Rows are points. To make a cloud, some directions were put in groups of two or more. Within a group, all points are equally far from the middle, so they leave a hole (a ring in 2 directions, a hollow ball in 3). The other directions are filled evenly. Then the cloud was stretched, turned, moved and blurred a little. How many holes are there, and how many directions does each take, smallest first?
In the rows, 128 means zero.

Cloud, 21 rows:
[[144  80 115]
 [105 135 127]
 [116 150 181]
 [157  87 111]
 [117 136 177]
 [129 166 103]
 [ 79 170 121]
 [ 84 138 122]
 [150 139 153]
 [ 93 125 136]
 [113 164 124]
 [171  81 139]
 [ 95 143 120]
 [162  91 124]
 [ 84 122 130]
 [154  95 122]
 [167 101 158]
 [ 91 153 120]
 [128 125  99]
 [155 163 165]
 [ 71 167 162]]
Holes: 0

Cloud, 28 rows:
[[ 63 138 130 132]
 [130 133 123 189]
 [122  88 161 158]
 [137 133 161 181]
 [103 110 156  94]
 [180 111 139 140]
 [ 89 164 146 122]
 [120 145 146  86]
 [ 97 164 153 115]
 [134 134 129 188]
 [ 82 155 159 130]
 [152  93 121 154]
 [152  88 159 141]
 [119 130 110  92]
 [127 130 175  94]
 [121  87 162 157]
 [ 63 131 133 129]
 [ 98  95 170 134]
 [ 97 120  96 115]
 [109 164 145 103]
 [ 98 138  89 162]
 [125 139 176  97]
 [140 158 107 160]
 [118 169 113 122]
 [121 104 145 185]
 [126 122 127 190]
 [133 118 181 100]
 [181 122 131 141]]
Holes: 2 (2, 2)

Cloud, 49 rows:
[[177 105 178 131 148 123]
 [109 111 177 152 109 161]
 [111 109 167 125 111 101]
 [ 98 170 104 122 102 124]
 [123 109 146 163 158 144]
 [163 171 187 119  99 121]
 [142 113 153  88  93 129]
 [119 102 136 118  83 101]
 [189 136 139 162 111  99]
 [ 81 133 106 107 118 105]
 [143 112 140 128  70 134]
 [166 126 182 148 127 100]
 [ 98 166  98 127 106 101]
 [187 121 184 151 144 137]
 [139 116 182  88 108 142]
 [ 96 128 105 146  89 142]
 [146 190 147 114 109 115]
 [174 134 169 172  94 161]
 [155 118 185 134 124  98]
 [152 173 119 157 154 154]
 [127 158 145 163  89  93]
 [192 155 170 140 152 129]
 [190 129 143 178 114 132]
 [125 148 142 154 174 153]
 [145 111 173  88 111 107]
 [166 102 136 112 127 163]
 [152 104 148 102 112 165]
 [154 134 147 132  66 124]
 [147 142 113 179 118  96]
 [136 130 139 163  68 140]
 [130 141 167 177  88 155]
 [121 192 143 130 134 107]
 [171 175 127 118 126  97]
 [154 134 141 104  81 112]
 [119 105 137 147 156 114]
 [165 145 168 128 170 165]
 [160 151 166 150  81  95]
 [191 140 131 144 123 152]
 [139 191 121 123 130  99]
 [ 98 120  95 139 125 162]
 [131 167  91 152 143 103]
 [121 157  84 142 135  93]
 [117 107 183 123  97 121]
 [165 141 166 159  76 152]
 [134 162 125 178 154 141]
 [136 100 157 141 139 101]
 [174 110 173 119 159 158]
 [150  90 112 145 125 101]
 [103 166 134 162  88 135]]
Holes: 3 (2, 2, 2)

Cloud (108 x 9):
[[158 109  91 102 146 125 144  77  87]
 [184 104  86 134 127 165  81 150 118]
 [111  93 101 123 122 151 182 140 132]
 [144 117  91 132 174 127  61 129 124]
 [154  66 126 149 125 133 147 149 152]
 [173 101  49 115 121 136 129 102 128]
 [146  78 126 113  98 114 149  76 102]
 [112  62  91 108 146 140 155 125 106]
 [110 116 130 121 106 130 186  74 112]
 [150  74 166 154 154  94 165 129 149]
 [135 143 147 143 102 129 116  94  97]
 [ 78  84  92 137 162 110 134 145 152]
 [162 113  91 107 103 127 128 107 100]
 [140  94 151 176 104 110 119 128 146]
 [148 124 106 133  94 168 127 154 119]
 [166 160 135 142 114 106 127  48 112]
 [181 141 117 145 113 165 133 128 174]
 [ 88  72 119 102 158  79 116 115 131]
 [152  84  89 121 111  82 126 107 111]
 [137 125  97 116 110 159 128  83 151]
 [119 118 143 119 152 101 165 112 112]
 [104 100 113  98 156 130 127 115 129]
 [160  93 158 117  87 118 160 123 146]
 [120 110 116 166 123 149 193 107 138]
 [ 94 139 138  83 139 148 138 102  98]
 [160 110 129 101 155  85 170 140  95]
 [116  96 149 116 149 150 160 118 134]
 [108 120 113 134 123 140 166  87 104]
 [155 129 103 131 167 166 130 128 136]
 [116 123 131  94  61 156 136 146  89]
 [135 113 147 189 129 116 105 111 145]
 [160 117  84 117 138 132 145  69 107]
 [164 131 150 135 143 144 151 127 136]
 [186  99  56 144 144 111  90 102 151]
 [146  90 138 107 166 143 106 115 152]
 [105  87  95 128 132 144 101 149 102]
 [ 87  84 115 145 145  52 155 118 124]
 [129 117  85 139 141 118  80 130 148]
 [183 118 126  80 123 131 132 136 107]
 [111 110  92 129  75 116  86 149 128]
 [142 107 117 114 188  97 107 122 133]
 [145  78 119 131 130  97  83  95 126]
 [156 126  87 184 148 127 153 124 127]
 [119 104  92 119 113 121 166 143  89]
 [176 184 177 150 136 169  97 154 115]
 [ 88  99  98 169  92 100 134  97 107]
 [104 115 123 160 187 127  87 126 132]
 [182 112 146 113 110 164 127 140 153]
 [133 111 137 111 105 159 140 140 114]
 [113  88 132 180 146  88 138 101 178]
 [146 108  61 110 106 113 177  67 108]
 [129 111 108 174 144 123 108  90 168]
 [158 136 106 151 101 129  87  99 142]
 [135 150  93 180 133 134 150 104 121]
 [135 109  77 100 119 135 137 121 171]
 [148 166  75 167 114 121  74 152  80]
 [132 126 120 175 159 145  79 132 146]
 [127  94 155 117  75 137 181  63 124]
 [140 165  90 107 107 149 158 150 139]
 [119 141 115 110  99  99 149 137  81]
 [135 111 150 139 168 107 188 144 127]
 [134 137 110 173 155  84 127  93 145]
 [129  72  89 133 136 160 170  87 161]
 [162 118  92 153 103 145 167  64 114]
 [167 143  92 133 123 137 153 154 114]
 [ 59 154 149 149 139  63 151 130 103]
 [124  70 149 136 123 130 177 164 122]
 [107 132 104 129  95  75 152 115  98]
 [116 133 121 106 159  64 177  91  84]
 [170  96  74 144 160 179 105 112 152]
 [132 129  95 110  77 152 163 125 131]
 [142 110 125 111 163 138 160  83 120]
 [168 141 120 116 103 112 125 136  81]
 [132 114  75  84 142 147 132 121 120]
 [149 103 102 169 146 103 109 124  78]
 [132  89 113  89 118 138 119 155 126]
 [135  87 132  94 158 129 178 131 162]
 [129  94  96  94 133 128 163 163  84]
 [146  99 125 175 152  94 146 101 162]
 [136 204 133 126 132 120 114 114 123]
 [ 90  86  83 158  91  67 155 133  97]
 [179 142 146 145 157 136 149 115 127]
 [163 131  80 127 144 113  66  81 132]
 [132 109  97 126  93 129  58 124  84]
 [153  89 108  84  78 113 162 116 101]
 [128 107 137 165  96 152 143 111 155]
 [159  94 125 129 144 109 140 169 120]
 [127  94  74 103 165 142 131 153 170]
 [168  97 102 131 144 109 136  86 136]
 [143 142 106 140 106 142  99  99 147]
 [156  93 148 208 143 112 114  82 151]
 [150 105  92 133 147 143 111  90 116]
 [194 119  63 128 121 172 102  98 138]
 [ 99 148 101 164 114  70 167 132  76]
 [ 82 154 107 144 118  96 143 116 106]
 [155 137 108 122 126 123 140  86  55]
 [133 149 152 123  79 108 129 116 136]
 [130 120  89 144  79 133 109  95  83]
 [ 98 111 123 166 130 121 108 176 121]
 [112 110 104 154 134  63 144 122  82]
 [217 103 129 129 120 147 136  96 119]
 [149  68  89 119 126 180  78 162 122]
 [ 84 120 127 109 124 130 139  95 104]
 [165 139  70 138  56 122 122 126  85]
 [176  84  70 151 172 133 149  84 118]
 [145 106 117 151  96 121 148  96  99]
 [177 108 158  99 158 114 186 139 123]
 [169 143  67 133 127 111  74  91 120]]
Holes: 0

Cloud (91 x 9):
[[120 131 115 181 142 164  92 107 124]
 [103 103  69 144 141 126 142 154  64]
 [100 121  86 156 146 151 138 110  60]
 [135  51 128 115 164 138 106 132 147]
 [127 137 149 140 148 166 113 108 176]
 [170 142 174 126 134 118 135 138 146]
 [ 74 113  68 118  73 150 101 113 136]
 [ 85  81 117 176 103 101  92 127  94]
 [138 101 142 178 185 120 106 156 156]
 [156 110 129 149 162 144 135  85  96]
 [141 124 177 145 152 103  92 111 140]
 [106 118  97  98  94 124 142 120  90]
 [ 75  80  70  97 119 152 129  99 118]
 [123 142 112 191 123 147  86 141 108]
 [150 125 116 117 154 139 116 155 200]
 [127 113 107 119 117 170 127 104 159]
 [115 155  62 106 150 149 115 171 106]
 [147  93 103 105 190 102 100 153 132]
 [ 98 100  80 126 115 157 147 135  65]
 [170 148  95 173 140 161 142 117 134]
 [136  98 117 157 167 168 117  96  94]
 [120 166 126 127 128  91 152 135 103]
 [134  87 101 155 139 145 164 136  84]
 [ 77 103 115 135 116 182  89 149 131]
 [134  98  98 146 129 145  95 116 178]
 [102  92  46 125 123 149 112 132  65]
 [148 119 141 183 175 156 116 104 121]
 [163 164 155 166 182  92 115 151 143]
 [169 107 115  91 168 152 132 164 139]
 [107  69  81 105 143  99 136 114 143]
 [ 90  94  55 112  88 141 130 155  91]
 [100 104 118 142 111 155 157 123  86]
 [125  94  69 131  96 110  95 142  86]
 [134 123 161 160 130 150 138 150 104]
 [194 109 140 159 142  91 124 152 136]
 [ 97  64 100 106 120 151 129  95 123]
 [112 152 130 153 181 114 140  92 153]
 [133 120  85 117 176 144 155  94  85]
 [122  94 107  78 169 123 145 146 156]
 [ 90 138 116  84 148 140 143 109 143]
 [129 144 187 118 151 120 132 132 165]
 [178 142 102 143 137 163 128 132 152]
 [130 135  95 139 118 130  94  85 118]
 [120 159 101 172 153 127 164 147 101]
 [124  85  63 119 129 143 146 137  77]
 [172 185 152 142 177 129 120 135 144]
 [108 118 119 166 186 125 122 152 157]
 [149 158 151 174 138 150 134 166 158]
 [129  93  63 178 153 131 139 138  85]
 [147 137 160 175 143 139 125 153  99]
 [ 93 128  93 134 168 150  99 148 153]
 [122 111  82 127 136 114 117  75 150]
 [ 53 134 131 129 128 122 132  98 110]
 [108 105 124 117 171  85 114 134 104]
 [ 87 129  79  92  92 148 138 108 117]
 [ 97 106 116  95 148 138 137 180 117]
 [116 125 117 155 131  83 163 152 150]
 [133 127 164 170 197 107 119 138 145]
 [130  59 107 136 137 119  82 142 136]
 [159 140 156 110 182 106 122 141 111]
 [ 55 104  63 111 141 156 119 124 118]
 [ 82  79  88 108  91 103 122 121 126]
 [ 81 136  95 136 103 157 129  84 141]
 [123 119 117 140 160  76 133  91 147]
 [147 124 147 107 161  88 135 148 192]
 [131 106 133 135 172  76 100 157 150]
 [138 116 106 137 145 157 144  98  78]
 [130 132 185 126 170 106 132 126 170]
 [120 107 120 115 154 125 184 109 120]
 [139  69  94 148 148  82 125 111 108]
 [116 142  99 111 137 121  59 159 132]
 [146 137 164 151 213 107 133 116 136]
 [104 135  83 119 157 149  74 168 105]
 [106  94  79  99 180 126 101 141 129]
 [159 163 139 138 191  85 125 119 148]
 [143 166 111 129 148  95 146 112 111]
 [109 147 105 159 154 109 134  84 154]
 [106 100 150 176 106  98  99 117 136]
 [107 122 152 187 112 106  79 132 125]
 [ 89  92 128 108 106 167 112 100 121]
 [114 136 111  73 138 124 127 166 103]
 [149 135 160 124 162  90 158 168 144]
 [ 87 145 103 175 129  93 115 110 128]
 [108 134 118 176 114 109 167 135 129]
 [108 129  75 125 158 146 123  71 111]
 [102 152  63  90 109 143 131 126  96]
 [156 146 111 146 151 147  83 122 146]
 [ 97 117  58 154 140 104 109 160  92]
 [178 122 150 116 158  95 110 163 127]
 [129 188 144 155 160 121 145 159 114]
 [ 75 131 137  91 161 148 106 114 127]]
Holes: 3 (2, 2, 4)

Cloud (90 x 9):
[[131 132 125 159 149 126 153 147 109]
 [ 96 154 104 122  94 135 191  93 105]
 [139 169 130  79 107 140 109 107  95]
 [142 164  76 135 122 148 149  95 130]
 [ 88 141 129  80  89 106 190 151 129]
 [182 115 116 112 148 147 127 198 145]
 [147  80 143 146 180 122 138  97 117]
 [172 138 144 102 149 102 187 114 125]
 [183 112  81  92 160 127 153 116 109]
 [122 163  76 135 130 146 161  96 122]
 [195  80 102 110 115 148 163  87  94]
 [122  88 129 147 102 138 177 111  84]
 [107  94 155 155  82 133 144 131 146]
 [ 95 140 144 104  89 152 165 118 152]
 [137  62 145 151 151 115 139 115 182]
 [192  39 155 107 147 108 134 105 138]
 [154 134  99 114 164 159 130 133  51]
 [146 156 123 136 159 146 122  93 149]
 [ 99  87 126 144 123 114 115 135 189]
 [176 114 144 101 110  92 184 109 131]
 [180  63 136 124 134 168 101 139 144]
 [109 116 153 127 118  81 127 157 166]
 [ 67 143 102  87 135 110 163 160 133]
 [152  97  75 101 146 131 155  87 130]
 [134  79 102 146 131 134 102 109 124]
 [120 118 134 154 129 106 183 143 103]
 [203 118  92  71 163 153 140 116 107]
 [127 150 111  98 139 136 144 191 131]
 [123 121 134  58 102 138 153 140 114]
 [146 115 156 103 171 100 179 110 151]
 [168 108 127 139 150 163 121  84  84]
 [195 118 123 131 150 100 148 131 124]
 [124  91 151 124 111  87 135 150 192]
 [148 119 109 168 102 127 150 116 131]
 [ 83 106  94 106 131 166 146 121 110]
 [164 155  95 123 121 169 187 116 119]
 [135  61 137 115 136 162 125 126 152]
 [199 114  86  82 158 169 136 110 139]
 [140 117 101  90 135 160 102 158 168]
 [128 121 139 146 130 119 139  93 176]
 [131 158  74 106 134 112 147 134 107]
 [158 112  90  74 149 137 155 144 145]
 [111 112 114 110 108 162 178 121  81]
 [105 154  73 142 127 158 147 136 123]
 [172 112 137  86 148 187 148  95 119]
 [145 106 101  61 116 147 152 134 104]
 [ 79 164  98 106 134 154 154 136 149]
 [123 127 119  87 126 120 130 157 183]
 [106  71  97  92 127 141 144 129 162]
 [140 155 121 133  80 133 111 164  94]
 [163 107  95  83 140 172 113 168 137]
 [148 158  96  91  75 153 154 120 133]
 [152 135 167 109 114 162 147 104 135]
 [115 146  71 108 100 130 164 122 150]
 [170  82 106 104 136 142 144  66 121]
 [ 95  97 137 119 154 142 123 145 115]
 [181 140 115 103 148 108 151 119 136]
 [105 129 147 147 104 131 126 125 184]
 [100 159  97 130 149 128 122 166  97]
 [121 105 116 100 120 175 169 125  92]
 [155 153  87 102 160 149 146 180  96]
 [ 85 107 137 142  79 124 142 145 184]
 [161  72 127 134 111 154 204 120  91]
 [123 112 131 126 114 105 136 187 155]
 [130 131 119 159 128 133 101 115 166]
 [126 144 119 135 124 166 150 163 147]
 [137 114 144  93 182 122 157 103 142]
 [139  91 125 144 160 138 127  80 101]
 [119  79 163  86  97 111 123 130 148]
 [ 92 213 101  90 135 141 142 119 128]
 [132 181 110 136 145 138 142  91 121]
 [175  84 159 116 177  87 149 128 144]
 [150 101  89 148 117 134 182 134 134]
 [139 118  92 122 161 138 199 108 116]
 [ 95 122 177  98 102 104 173 143 153]
 [187 144  88 101 142 125 165 134 118]
 [145 149 128 138 109 119 147 170  93]
 [157 136 113 112 103 156 189  95 133]
 [122 104 167 124 111 101 139 115  92]
 [169 128 125 136 176 130 117 158  98]
 [145 144 101 103 174 157 152  86 126]
 [189  59 142 126 158 100 141 112 178]
 [120  96 131  92 173 127 186 106 151]
 [109 144 120  77 124 103 158 140 165]
 [147 102 121 102 139 151 120 173  84]
 [150 123 153  95 129 132 197 170 133]
 [126  94  93 127 137  96 121 102 123]
 [ 91  92 143 121 151 132 117  99 161]
 [159 160 117  99 119 152 167 114  57]
 [174  84 102  95 140 134 181 145 169]]
Holes: 3 (2, 2, 3)
